Every row gives one point. The last column is the point's height on a tilted bowl or saddle (a function of degree 2), plus a little noise. Along how many of its main directions does it bend up, bend down or stay straight?

Points (18 x 4):
[[ 59  46 -48  62]
 [ 26 -24 -11  -3]
 [104 -46 -15 121]
 [ -9  12  45  -9]
 [-47 -52   9 -15]
 [-26  45   7 -25]
 [ 17 -24  23  -3]
 [-73   3  76  24]
 [-41  10  18 -35]
 [ 35 -24  27  16]
 [ -4 -52  23   1]
 [-51  56 -30 -21]
 [-12  24   0 -30]
 [ 21   5 -72  14]
 [  2 -24 -40 -18]
 [-21 -56  -8 -15]
 [ 13  59 -63  25]
 [ 16  65  27  21]]
Directions: 3 up, 0 down, 0 straight

Points (26 x 5):
[[-36 -16  33 -90  21]
 [ -9 -53  25 -34  26]
 [-10  44 -29  10  26]
 [ -3  67 -13  82  61]
 [-39 -38  -1  39  10]
 [-30  55 -15 -47  20]
 [ 29  -9 -23  31  19]
 [-11   5  -8   8   6]
 [ 94 -32 -60 -42  78]
 [-12 -30  15  77  26]
 [ 65  62   5  -7  59]
 [  1  11   2  -2   8]
 [-36  13  26 -29 -13]
 [ 29 -47 -35  26  30]
 [ 19 -18 -55 -13  47]
 [ 44  10  17 -41  42]
 [ -1 -34  42 -48  27]
 [  1  55  70  44  36]
 [ 66  53  -6  54  43]
 [ 56 -31  67 -65  81]
 [  2  13   6  44  12]
 [ -1 -12 -55 -48  58]
 [ -9  17 -17   8  12]
 [ 18 -26 -53  33  38]
 [-89 -41  19 -13 -31]
 [-87  52  19 -36 -53]]
Directions: 3 up, 1 down, 0 straight

Points (44 x 7):
[[  18  -47  -58  -60  -56   31  -71]
 [ -68  -67  100   28  -13  -15   19]
 [  75  -80    6   20    7   27  -70]
 [  -4   20   -9  -45  -33   -7  -16]
 [  26  -69    0   18   -7   55   -3]
 [  31  -26   13  -91   37   36  -28]
 [  11  -77   43  -25   -9    9  -27]
 [ 107   -3   20   -9  -23  -11  -68]
 [  58  -48   17   45  -84  -19  -54]
 [  -3  -13   28  -18  -44  -43  -60]
 [  13  -69   -6   15  -20  -10  -26]
 [ -59  -25  -38   -6   11   18   -7]
 [  -5  -47  -16  -51  -77  -33 -108]
 [ -12  -10  -34  -73  -12  -21  -35]
 [  24   27  -20   61   20   96  -26]
 [ -87   20  -32  -30   18  -38  -59]
 [   3   -6  -43   13  -11   20    2]
 [ -31    2   15  -11    6  -51  -29]
 [  75  -94   48  -28  -10   28 -110]
 [  10   28   89   42   33   -6  -59]
 [  64   10   32  -10   71  -46   -2]
 [ -13  -29  -20   11  -45    1  -11]
 [ -74  -35  -68   40   -2   18   -4]
 [  -4    4   16   61   22  -29  -31]
 [  -5   -2   46  -17  -59   11  -41]
 [ -62   -6  -34  -56   15    2  -23]
 [  57   22  -33  -12  -53  -94    4]
 [ -15  -50   51  -12  -43   36   -2]
 [  55  -27   -4   46   47    3  -38]
 [ -37  -59  -46   -9   -3   10  -24]
 [  -1  -65   56   -6  -22   56   20]
 [ -17   83  -14    1   35   31  -34]
 [  -6   34   31   43  -43   17  -30]
 [  87   16   -5   -4   40  -37  -14]
 [  23  -20   71  -50   -6   11  -25]
 [  23   -8  -34  -14   32    4  -18]
 [ -42   60  -48   17   29   29  -33]
 [  -1   29  -21  -15   37   35  -11]
 [ -23   48   74   -5   12   62  -10]
 [  29   26  -84   25  -12   -6   22]
 [  31   34   -6  -12  -84   -3  -19]
 [ -29   14  -30  -60  -29   16  -16]
 [  14  -65   42    7   -6   33    1]
 [  21   71  -26  -36  -32  -16   17]]
Directions: 2 up, 3 down, 1 straight

Points (76 x 9):
[[   4  -55   17   -8  -63   -3   -3    8   -8]
 [ -70  -34   78   20  -39   21  -30    5   -2]
 [ -13  -14   76  -15   -4  -37  -47   -9   -4]
 [ -20 -118  -20   61  -66   -3  -53   23 -121]
 [  63   28   -8   -2  -68   -4  -38  -55  -13]
 [  38   25   30   40  -66    2   10   -3  -25]
 [  67  -66  -66  -13  -41   29   77   50  -52]
 [ -27   66   16  -80   20 -109    9   -9  -28]
 [  37    1   50  -13  -11  -15   51   21  -15]
 [   4  -19   -3   20   31  -17   12   39  -12]
 [  13   -7   68  -36    2   69  -57    9   52]
 [  25   36   38   18    6  -24   -3  -19  -37]
 [ -63   17   -6   73   -4  -45   62  -54  -11]
 [  71   11   13   -1   12   14   28  -23  -13]
 [ -14    9  -20   35  -34   54  -23    0  -12]
 [  30  103   -8   -3   18   13  -58  -26  -54]
 [ -37   -2   16  -25   -2  -38   -8   17   -7]
 [ -29   31   42   35   18   45  -76  -68  -48]
 [ -24  -65   39  -53  -41    6   71   13    9]
 [ -19   42  -26   16    6  -60   78   28   -9]
 [  -5   58    3  -14   32   73   10   -9  -29]
 [  24   80   50    1  -13  -33  -45  -30  -55]
 [ -18  -47   22  -12   29   20  -48  -10    2]
 [ -30  -14  -12   42  -40   49  -54   34   -5]
 [  16  -22   -5   32  -13   -1   -4  -77  -22]
 [  15  -16   -6  -54  -38  -13    5  -60   56]
 [  51  -50    2   23  -94  -33  -40   -1  -41]
 [  46   27   23   20   -7   41  -15    4  -22]
 [  -7  -30   46   -2   12   39  -80   55   43]
 [  -2  -26   28   -6   -1   75   63  -27   -2]
 [ -30  -52  -75  -43  -44  -33   18  -34   28]
 [ -40   12   55   54   19    8   36  -50  -54]
 [  17    1   17  -28  -18   42   51  -22    8]
 [ -35   -9   24   30  -24   53   40   24  -11]
 [  77  -18   42    0  -52  -10   67   32  -10]
 [ -27   35   49   -3   37   47   48  -25  -55]
 [  39    9   10   27   97  -16   27   31  -22]
 [ -53  -34   26  -52   -2    5   94   39  -27]
 [   1   43   27   33  -17  -21    0  -46  -48]
 [  40  -80   56   46   11   14  -11    1  -22]
 [ -32  -80  -16  -30   -2  -14   49  -21   12]
 [  35   -2   24   14   -8   38   61   21  -22]
 [  77  -38  -30  -41   -6    8   44  -31   49]
 [ -10  -36    4  -20  -70   65    6  -60   20]
 [  34   13   49  -20   84  -99    7 -118  -77]
 [  21   -4   22  -34  -17   -3   -7   63    7]
 [ -12  -27   68   39   12   -8   11   31  -18]
 [  29   22   -6  -36  -75   22  -49  -51   24]
 [ -62   54  -10  -75  -30  -43    8  -72   10]
 [  11  -27   39   -5  -39   48    2    1    4]
 [  35  -27  -18   66  -33   12    5  -18  -26]
 [  17   15  -30  -25   13   42  -15  -91   -2]
 [  32  -35   17  -46  -29   43    7  -45   41]
 [ -79   37    8   49   32   24   24    9  -13]
 [  -3  -12  -11  -41   18   54  -18   81    0]
 [ -36  -28  -56    5   20  -10   30    0    7]
 [ -65  -24   -7   33  -58  -40   17   -8  -22]
 [  20   91   -9 -103  -20    7  -79  -28   71]
 [  35  -20  -32   43  -30   26   17   63  -39]
 [  43   13   -4   75  -15  -36   14   57  -16]
 [  39   22   37   38   53   22   -6   81   -7]
 [   3  -27  -43  -66  -39    9    0  -27   49]
 [ -52  -33   63  -25  -75  -56   74   77  -63]
 [  41    4   -1    8   12   39   -1  -25  -14]
 [ -27    0   24   15  -72 -102  -48   61  -27]
 [ -13  -14  -41   43   27  -21  -35  -11  -19]
 [   1  -20   41   51  -57   70   25   22  -12]
 [  24   57  -38   12   12   52  -20   44  -19]
 [  42    2   29    4  -50   14    6   12   -6]
 [  34    2  -17  -15   -8  -53  -42  -82   -9]
 [ -15   39    9  -16 -100   10  -14   -1   11]
 [  15  -28   38  -37   65   97  -22  -40   15]
 [  -5   57   -9   25  -26  -97   12   28  -25]
 [ -44   16   19  -23   35   30  -27  -72  -26]
 [ -34   33  -46   -7  -34   46  -52   29    4]
 [  71    5   53   16    5   19  -22    0  -18]]
Directions: 2 up, 3 down, 3 straight

Points (62 x 9):
[[  23  -22  -40   -3   25  -42  -15  -21  -40]
 [   7   85  -80  -10   26  -39  -21    7  -13]
 [ -16   -4  -25   57  -17  -17  -43   28  -19]
 [ -32   51  -48  -29   -7   16   -4   77   -4]
 [   9  -35   -1  102   24   21   30  -47  -48]
 [  34   21   30  -59    5   65  -33   19  -11]
 [  31  -56   17   44   20  -27   18  -41  -52]
 [  16  -61   57   -6   10   40   -8   22  -14]
 [ -28   -5  -91   40   11  -29   49    5  -42]
 [ -68  -69  -38  -37  -24   20  -19  -10  -36]
 [  10   61   42  -15  -57   -3   52    3  -23]
 [  22    9  -20    4   29   16  -11  -51   -3]
 [  15   26   91   26   39   -1   11   13  -36]
 [ -15   35   10   -5  -40  -27    9    4  -10]
 [ -74  -21   38   76   11  -29    9    6  -58]
 [ -16  -14  -24    9   37    6   15   15  -11]
 [  13   41   27   72   19   80   -5   -1   32]
 [  92    7   42   80  -71   89   30  -10  -69]
 [  54   52   12   23  -26    2   26  -37  -15]
 [   6   21    0   74   19   60    0   -1   27]
 [  -5  -47   -7   50    2  -37   24   12  -47]
 [ -19   20   34  -14  -14   15   35   46   -9]
 [-110  -50   57  -29   32  -39  -69  -57  -68]
 [ -21    8  -40    2    8    5   38  -74  -15]
 [   2  -31  -27  -43  -50   29   51  -47  -39]
 [ -34  -46  -42  -24    6   33    8  -30  -21]
 [  53   40  -34  -68   19    0   22   72  -50]
 [  28   -2  -73  -32  -36   63   30   58  -31]
 [ -80  -58  -36   33  -53   10  -47   39  -48]
 [ -15   87    7  -13   52   53   28  -22   56]
 [  53  -21  -51    3   69    0  -11   54  -60]
 [ -63  -27  -48  -10    7  -26   86    8  -68]
 [   5   37  -28   14   29   19   51   26   12]
 [  13   29   24   39   17   72  -40   34   11]
 [ -53   50  -21  -30   -8  -45   54   21  -44]
 [  23   36   18   40   71   16  -31   15   -9]
 [ -44  -21   27  -10  -32  -15   42  -25  -26]
 [ -25   13  -16   48  -22   37  -68   57  -11]
 [  -8  -42   44   10   72  -36   35   13  -63]
 [ -40  -27   22   46  -30  -11  -19  -62  -27]
 [ -65    0  -12  -78   -9  -38   77  -19  -72]
 [ -61  -26  -33   44   15  -71   20  -22  -78]
 [  15  -24  -20   46   -8   60   -2   40  -12]
 [ -32  -59   68   42  -16   10  -18    3  -19]
 [ -51  -66   31   37   58    8  -12  -24  -47]
 [ -52  -57   18   12   11    9   16   24  -26]
 [   9  -58    9  -46    5   13   80    8  -48]
 [  34  -77   -6  100  -43   -1   49   24  -90]
 [  15  -10   46   62  -16   -5  -30   47  -23]
 [ -13   76  -43   10  -40  -33   42   14  -16]
 [   5  -65  -10   -7    3  -20   46  -16  -41]
 [   4   18  -47   45   77  -27  -12    6  -29]
 [   0   53  -90  -31    5  -33  -35   -6  -26]
 [  -8  -34  -48   12  -18   12  -11  -33  -17]
 [ -19   -1  -29   13  -59  -19  -51   59  -28]
 [ -32    6   53   33   35   65  112  -48  -47]
 [  50  -76   38   83  -68    5  -37   12  -41]
 [ -79    9  -67  -49  -50   21   50  -18  -29]
 [  15   47   23  -77    4    8    4  -80  -31]
 [ -29   49    9   20   -2    1   40  -15    6]
 [ -13    4   16    1  -26   38   22   79  -15]
 [ -37   -7  -44  -36   26    9  119   61  -69]]
Directions: 1 up, 7 down, 0 straight

Points (61 x 9):
[[  16   20   26   15   43  -12    8   47   -2]
 [  14   18  -35  -27  -29  -36   -2  -33  -11]
 [ -21   48   32   77   -7   49  -40  -41   23]
 [ -94   -4   -5  -20  -22  -30  -13   83   35]
 [ -13  -12  121   -6  -68   -8   35  -51  105]
 [  44   45  -41  -90   36   -4   24    6 -109]
 [  17    6   40  -43   44   23  -28   42  -26]
 [  34   49  -28   17   17  -22   40   43  -38]
 [   4   26   -3   -8   -7  -30   38  -36    2]
 [  83  -32  -41  -55   39   -4  -11  -39  -10]
 [  21  -25   -2  102  -25  -39   90   -3   -3]
 [  28   38   61  -48   16   41   -1   22  -20]
 [  47    9  -51  -42   36  -44  -55   62  -17]
 [  -8   -4  -40  -20  -76  -21   36   -9   29]
 [  34   64  -16   27   -1  -45  -12   -4  -11]
 [ -34  -74  -74  -17   -3  -47    1  -10   50]
 [  22  -31   44   20    1  -20  -46   11   28]
 [ -54    3  -21    3   15  -41  -38   -5    3]
 [ -81    1  -18   17  -15  -54  -72   64    4]
 [ -52    0   60   37    4   52    6  -82   47]
 [   8   44    2   51  -38   51   14  -11   25]
 [  18   11   -4   41   17   17  -44    4   -6]
 [ -12   28   29   65   31  -13   29   20   25]
 [ -18   73    6  -19  -20   -5  -16   26   -3]
 [  22   43  -40   33   -4  -15   31  -21  -19]
 [   6  -32  -11  -31   21   -5   63  -18   11]
 [ -39   47  -45  -25  -35   13   25  -12   -4]
 [  36   49  -24  -22   17   15   -9   -6  -25]
 [  52   28   39   10   28   41  -49   23    7]
 [ -76   -1   41   66   24  -14   69   27   81]
 [ -10  116   91  -27  -20   34   20   55   54]
 [ -19  -18  -29   -4  -29   13  -10    9    3]
 [   5   -1  -26  -10   28  -10   31   63  -31]
 [ -17   -4   18   23   28  -23   12   19   15]
 [  16   66   65   50    3  -22   12   19   62]
 [   1    2  -47   22   42  -54   26  -67    0]
 [ -35   23    2   46  -11   12  -32  -14   -5]
 [  22  -15   30    7   52   54  -39   46  -42]
 [ -26  -40   34   44  -16    0   24   -1   28]
 [  10   24   -3   12   32   50  -35  -33   10]
 [ -25   24   32  -12   25    5   21   11    6]
 [ -29   25  -34  -26  -31   24    2  -51   -1]
 [  51   -8    7   72    0   -7    4    5  -19]
 [ -52   28   15  -39    9  -29    8   15   -2]
 [  11  -38    9  -73   38   51  -10  -28  -19]
 [  12   -3   30   76    5  -27  -48  -52   18]
 [ -27   69   23  -13   -3   37  -20  -29   -7]
 [ -17    6   34  -12  -36   22   -9  -56   16]
 [ -19    2   48   41   39  -19   16    0   41]
 [  61  -25  -72   48   13   28    5  -15  -44]
 [  14    1  -31  -24   41  -68   66  -35  -25]
 [  19  -14   15   14   -9   16   18   21    2]
 [ -21   17  -18   51   68  -13  -12   51   -5]
 [ -46  -65  100    9   21  -28   35  -39  121]
 [  55   17   41  -34   12    8  -15   39    1]
 [  92   15   26   34    2   39  -60   41    5]
 [ -10   35  -47   11  -38  -28   31   -2   -9]
 [ -29  -44  -34    8  -57   32  -16   25    9]
 [  62   -5  -31   20  -56    9   13   35   -5]
 [   6    6   -1  -76   51   -8   -3   26  -43]
 [  13  -46  -18   27   -1  -49  -17  -42   23]]
Directions: 5 up, 3 down, 0 straight
